Each point is reached from the start by the listed moves, each made once or not at all, plus a little noise. Is the number of moves made odd or even? Then give how often each move was made.

Moves:
(1): 40; -58; -16; 14
(2): 2; 39; -29; 14
(3): 22; 43; 39; -27
Start: -31; 16; 24; 13
Points:
31; -1; 49; -1 => even (1, 0, 1)
-28; 19; 26; 12 => even (0, 0, 0)
-2; 95; 34; -2 => even (0, 1, 1)

Moves:
(1): 13; -10; -21; -17; 2; -11; 0; 25; -17; 29
(2): 15; 22; 15; 11; -4; -1; 2; 22; -6; -13
(3): 10; -16; 29; 13; 2; 13; 4; -8; 9; 6
(4): -5; 3; -12; 32; 3; -11; -3; -12; -20; -8
(5): 6; -19; 8; -9; 35; -9; -19; -5; 1; -3
(6): 5; 6; -13; 2; 13; 28; 0; -5; -13; 0
(7): 15; 23; -4; 9; 8; -10; 25; -4; 12; 8
(8): -18; -4; 6; -6; 18; -4; 21; 26; 21; 22
(9): 10; 9; 5; 31; 10; -3; -22; -6; 18; 11
Start: 6; -7; 8; -3; 10; -3; -5; 39; -1; 5
Points:
50; 31; 42; 95; 32; -15; 1; 34; 13; 9 => odd (0, 1, 1, 1, 0, 0, 1, 0, 1)
38; -25; 20; 26; 22; -4; -24; 48; 8; 53 => odd (1, 0, 1, 0, 0, 0, 0, 0, 1)
-7; -6; 3; -10; 41; 18; 14; 58; 6; 29 => even (0, 0, 0, 0, 0, 1, 0, 1, 0)
20; -10; -39; 15; 30; 4; -8; 46; -51; 26 => odd (1, 0, 0, 1, 0, 1, 0, 0, 0)
10; -1; -27; 42; 54; -6; -8; 68; -9; 62 => odd (1, 0, 0, 1, 0, 1, 0, 1, 1)
27; 8; -9; 25; 8; -26; -5; 72; -45; 13 => odd (1, 1, 0, 1, 0, 0, 0, 0, 0)
18; 17; 11; 43; 10; -16; -7; 48; -26; -15 => even (0, 1, 0, 1, 0, 0, 0, 0, 0)

Moves:
(1): -5; -7; 3; -6; -21; 7; -3; 3; -9; 25; 3; 8; -20; 2
(2): -12; 6; 4; -14; -5; 8; 9; -6; -16; -10; 10; 7; -9; -7
(3): -3; -2; -12; 20; 20; 0; 4; -11; -14; 9; -4; 2; -5; -15
(4): -11; 11; 32; -13; 15; 4; -45; 7; -36; -31; 20; -8; 5; -25
(5): -5; 17; 0; 1; 24; 6; 2; 17; -15; 24; -15; -7; 2; -4
(6): 3; 17; 18; 15; 1; -8; -4; 15; -4; -24; -2; -9; 6; 1
(7): -1; 20; -12; 9; 7; -5; -1; 6; 1; -17; 14; 10; -12; 3
(8): -12; -13; -9; -17; 15; -12; -1; -13; -5; -13; 6; -27; 3; 22
(9): -2; 9; -19; -7; -25; 7; 2; -11; 9; 20; -6; -19; -2; -22
(10): -1; 2; -13; 7; -15; -16; 12; -2; 0; 21; 19; -5; 21; 8
(11): -10; 2; 6; 7; 3; 27; 3; 2; 7; 8; 9; -10; -6; 4
(12): 10; -5; 7; -6; 8; -2; -1; 7; 1; 7; 17; -6; -7; -4
(13): 17; -3; 2; -2; 1; 6; 5; 7; -5; -8; -3; 0; 7; 6
(14): 11; 21; 25; 4; 6; 0; -16; -17; 0; -17; -2; -4; -8; 13
Start: -15; 1; -12; -5; 18; -8; 2; -8; -13; -6; 0; 7; 2; 0
Points:
-42; 1; -4; -27; 54; -24; -20; -27; -82; -22; 70; -33; 11; -20 => even (0, 1, 1, 1, 0, 0, 0, 1, 0, 1, 0, 1, 0, 0)
-67; 27; 26; -41; 0; 20; -33; -11; -67; -33; 35; -51; -23; -23 => odd (1, 1, 0, 1, 0, 1, 0, 1, 1, 0, 1, 0, 0, 0)
-52; 35; 16; -52; 62; -1; -41; 12; -95; -16; 55; -16; -35; -11 => odd (1, 1, 0, 1, 1, 0, 1, 1, 0, 0, 0, 1, 0, 0)
-16; 53; 9; -6; 45; -3; -12; 10; -93; -1; 37; -39; 14; -60 => odd (0, 1, 1, 1, 1, 1, 0, 0, 1, 1, 0, 1, 1, 0)
-48; 63; -23; -18; 30; 9; 13; -33; -29; 9; 35; -50; -9; 19 => even (0, 1, 0, 0, 1, 0, 1, 1, 1, 1, 1, 0, 0, 1)
